Each row is a point. The window is the flat piece filled in between its corners: a triangle in 3 columns, a solid with four corners in 4, and so on. A path goes straight from each point to the next, and from the last back to the first. After which points does the path pass through the window?

Window (3 x 3):
[[ -4  53  17]
 [-37  17   0]
 [ 43 -50 -18]]
Path:
(1): [  2 -39  18]
(2): [ 47  -8 -59]
(3): [ 34 -70 -63]
(4): [ 50 -71   9]
(5): [-28  75  52]
(6): [-38  42 -46]
(7): [-22  74 -22]
(8): [-50  19  18]
Through the window after points: 1

Window (6 x 6):
[[-24 -11  30  -9 -19  42]
 [ -7   0 -22 -75  37 -70]
 [ 15  17  95  20 -41  -1]
 [ 62  25 -22  43 -39  -7]
 [-38  26 -35   8  82 -54]
 [-25  47  31 -60 -26 -41]]
Path:
(1): [ 22  34  20 -19  22 -12]
(2): [ 34  31  -4 -19  18  42]
(3): [-11  -3  11   3   0 -33]
(4): [-11  -1  30 -30 -43 -16]
(5): [ 25  31  45 -18 -12   5]
(6): [ 6 37  9  5 35 -6]
(7): [-43  -4 -16  31 -18 -59]
(8): [-29 -25  -4  -7 -27 -36]
Through the window after points: 8

Window (8 x 8):
[[-82 -23 -17  -6 -22  45  18 -41]
 [ -1 -24  -1   3 -24 -14  -6  62]
 [-57  33 -52  33  -2  12   1 -23]
 [ 68 -27 -74  64  74 -27  74 -46]
 [-30  53   4 -54  25 -30  13  -6]
 [  1 -12  31  18 -33  69 -14  15]
 [-67 -27  94 -10  11  20 -80 -95]
 [-34   2 -63 -23 -15  30 -20 -38]]
Path:
(1): [ -1  10  40   5 -80  -3   0 -40]
(2): [-21  30   3  -3 -53   2 -13 -72]
(3): [-90 -66 -34  -2  27  76  29  27]
(4): [ -8 -32 -22  55  69  27  -3  25]
(5): [ 12  18 -43 -11 -53 -45  42 -41]
(6): [ -2   5 -16   7 -37 -14  43 -45]
(7): [-68   5 -36  -9  41  15 -41 -20]
(8): [-54   0  14 -14  -4  55 -28  12]
Through the window after points: 2, 4

Window (9 x 9):
[[-20 -22  23  88  17   8   1 -49   7]
 [ -6  35  22  54   8 -12 -23 -27  54]
 [ -9 -47  43   3  19 -24  -2  73 -30]
 [  1  -5 -14 -19  -9 -46 -26 -11 -20]
 [ -3  -8 -14  95  -1 -35  34   3  63]
 [ 16  -8 -13   7  42  -5  -8  75 -45]
 [ 21 -48 -33 -34  36 -23 -34  55  21]
 [ 34 -29 -21 -69 -27  13 -34  58 -25]
 [-19  36  55 -59  37  40  44 -68 -48]]
Path:
(1): [-40   3 -32 -43   0  15 -29  14   8]
(2): [-65 -29 -28  27 -65 -19 -29  67  23]
(3): [ 83 -22   5 -54  78  -5 -14 -13 -22]
(4): [ 20 -17  13  30  15 -15   2 -28  23]
(5): [-64   8   1  32 -21 -24  -8  -3   4]
(6): [-37   8 -13   1   7   5  -8  42   2]
(7): [ 42 -24   1 -17  10  -8 -23  26 -12]
(8): [ 64 -22  39  40  -5 -17  -5  13  -7]
Through the window after points: 2, 6, 8

Window (12 x 12):
[[ 11 -32  12 -32  19 -16  22   3  50  13   2   5]
 [-17 -53 -38 -45  26  -8 -25  14  26  52  -2 -29]
 [-11  20 -78   1  42  33 -14  20  54 -11  38 -19]
 [  1 -17  75  13  -4  20 -25  22 -32  22 -23  19]
 [ 10 -30  -6 -35 -50   6 -22   3  29  27  -8 -26]
 [ -5 -34  60   0 -19  -7 -19  48 -41 -33 -63  42]
 [ 26   7  13 -17 -15 -44  25  -9 -58 -17  37  47]
 [ 29 -31 -40  40  10  -1 -19   3  17   4  -1 -41]
 [  0  42 -45  49 -13 -30  95  29 -44  -8  50  16]
 [ 19  62  -1   8  -9 -74  38  19 -31   7  12  33]
 [-26  51 -38  33   8 -26  58 -28 -28 -23  17  -3]
 [ 21  12 -79   2  51  64   8   5  24   7 -25  -1]]
Path:
(1): [ 17   4 -22 -29  -1   6  12  -3 -14 -36  10 -54]
(2): [ 17   8 -34 -17  25  32  25  22   4  10 -16 -23]
(3): [  4   8 -59  30  11   8   9  -4   9   2  11  30]
(4): [-13  -6 -25   7  16   0   2  20  20  17  -1  17]
(5): [ 23 -19 -16 -34  13  22   1  -3 -13  -2 -11 -89]
(6): [ 38  19  17 -41 -12   8   9  17 -57 -23  -3 -35]
(7): [-17 -18 -31  35  13 -33  24  -7  37  32  -1  40]
(8): [ -1 -17 -16   2 -27 -25  15   0   4  34  10  51]
(9): [ 31 -16  36 -19 -10   7 -17  21 -27 -28 -36 -76]
(10): [ 65  30   4 -30  13 -38  33  49  10 -21  46 -55]
(11): [-34 -22 -40   7  14  14  -9  -6  -6  34 -34  36]
(12): [ -7  32 -41  42 -18 -12  56  14 -28  -5  38  28]
(13): [ 11  23 -19   9  22 -42  77  27 -29  -8  17 -30]
(14): [ 10   7 -26  -3  16  17  26  28  -4  -2   5 -46]
(15): [  6 -14 -15   6   5  14 -23  -8  22  21 -13  49]
(16): [-30  10  -8  38  19  -8   9  42  14  58   0  95]
Through the window after points: 2, 10, 12, 14

Window (14 x 14):
[[-75  24  14  54  15  -8 -16  -7  58 -31  -9 -27 -24  25]
 [ 34  17 -10  12   0  23  19  31  -1 -58 -37  -3  -4   3]
 [ 32  50 -14  -1  17  20  52  12  17  14 -40 -47 -12 -23]
 [-35  -1   5  24   1 -66 -66  16   7  -5  10 -42   7 -23]
 [ 13 -21 -12  -3 -71 -39  14  11  36  17  36  44 -36   8]
 [  5  11 -37  14  79   2  33  16  16 -12 -35   6 -18  -8]
 [ 38  -2  18 -20 -21  -3  -3 -35  12   3  70  25 -19  17]
 [  7 -13  45 -74 -21 -19  18  16   4   7  -1  25   4 -28]
 [  9  28  27  90  53 -21  -5  18  59  -7 -57 -21 -16  55]
 [-11 -31 -16 -23 -53 -24 -12 -37  21  23  26  19  32  50]
 [ 35 -66  -1 -80 -46 -18  16   7  39  -2  56 -12 -10   6]
 [ 26  12  -7 -76   4  26  29  76 -35  20  10 -10 -24   6]
 [ -3  33 -12  23  42   3 -36  -7  27 -14 -81 -28 -59  13]
 [ 12 -80  24  -2 -58  15   8  -4   0  34  42  18 -13  -4]]
Path:
(1): [ -7  -2  16  -1  21 -11  13 -15  -6 -22 -13 -30 -44  29]
(2): [ 15   3 -30   2 -21  -3 -30  24  70  19 -19  21  16  -5]
(3): [ -8  24 -23  -2 -15  19 -13  46  32  19   9  24  -7  -4]
(4): [  5 -12  17 -18   7 -22   8 -14  10   0  -6 -24 -26  12]
(5): [ 12 -11  -1  15   0 -29  15   8  15 -12  -5  -7 -22  25]
(6): [  1   1  16 -23  11  18 -26  16  60   5   1 -19   5 -11]
(7): [  6   4  25  46  27  27 -47  39  51  28 -11   8  14  -1]
(8): [-17  -7  -9 -43 -35 -50  36 -17 -13 -44  14 -11 -43  25]
(9): [-36  -6   1 -13   1 -71  19 -33 -16  -7 -10  -8 -68   7]
(10): [ 31   1  20  10 -35  46 -23  34  63   3  29  -1  40  19]
(11): [ -5 -24   3 -45  21  65 -75   8  37   9 -38  16 -14 -31]
(12): [ 17   2 -13  28 -36 -84  84  20   0 -14  28 -33  -5  39]
(13): [ 21   8  36  34  11 -19  20  25  -2  20 -43 -55 -25  30]
(14): [ -9  40 -58  -3  40  23   2 -12  95 -41   4  58  10 -25]
(15): [  2 -12  -3  -6   0  12 -30  15  39  -3   4   6 -12  -5]
(16): [  5  -8  21  -5 -24 -27  11  -3   3  11   5 -10  -9  19]
Through the window after points: 1, 5, 13

Window (14 x 14):
[[-10  27 -23  15 -29   1   1  37  35  -2  19   8   7 -26]
 [  1  42  21  -8   5 -14  26 -27  43  31  55 -28  28  38]
 [-30  35  30  28 -39 -26  -7 -20  27 -16  44 -21  27 -53]
 [ 68   7  40  42 -19 -31   1  24  -2  -2  52  -7 -12   2]
 [ 15 -39 -41  19  -1 -15  34 -51  21   9 -52 -16  -9  95]
 [-27 -15  -1  -3  25 -16  10  27  47  -2  25 -26   3 -43]
 [ -1  57 -39  72  24 -13   7 -38   1 -30 -59 -15  36 -53]
 [-34  31  -6 -77 -28  13  -4 -10 -41  57  46 -36   3 -37]
 [  0  20   5  46  14  27 -45   5 -40 -18  25  -9 -51   9]
 [  4 -12 -33  11  26 -42 -10 -37  23  15  61   4  -3  31]
 [ -9  -7  33  43 -28 -24  10  34   4  53 -39  22   8   9]
 [ 34   2  22  -3  -2 -73   7   0   4 -11  -8  29 -30  84]
 [ 18 -36  11   3   9  31  60 -24   1  23 -36  55   4   4]
 [ 29  26  -1 -13  -3  50 -55 -21 -14   1 -34  -6  38 -36]]
Path:
(1): [ 12   2  19   3   1   4  10 -27  18  29  -3 -16 -31  15]
(2): [ 6 -1  3 16  0 -5 20 -2 -4 -5  4 32 17  5]
(3): [ -1  -2  -4  23  -4 -20   9   3   1  -3  12  11  10  27]
(4): [ 11   3   0   7  -6 -16  -1 -31  16  22  -7 -16 -14  16]
(5): [  2  26  -6  21   8  -5  -7 -40  19  19  10   6 -19 -27]
(6): [ -9  -2   7  16 -14   9  24  27   8   3   3 -12  42  -6]
(7): [-33  14   5  50 -21 -13  30  18 -33  -1  27 -23  52  11]
(8): [ 20  20  12  -9   6  -3 -18 -14  29  14  16  13 -21 -23]
Through the window after points: 1, 3
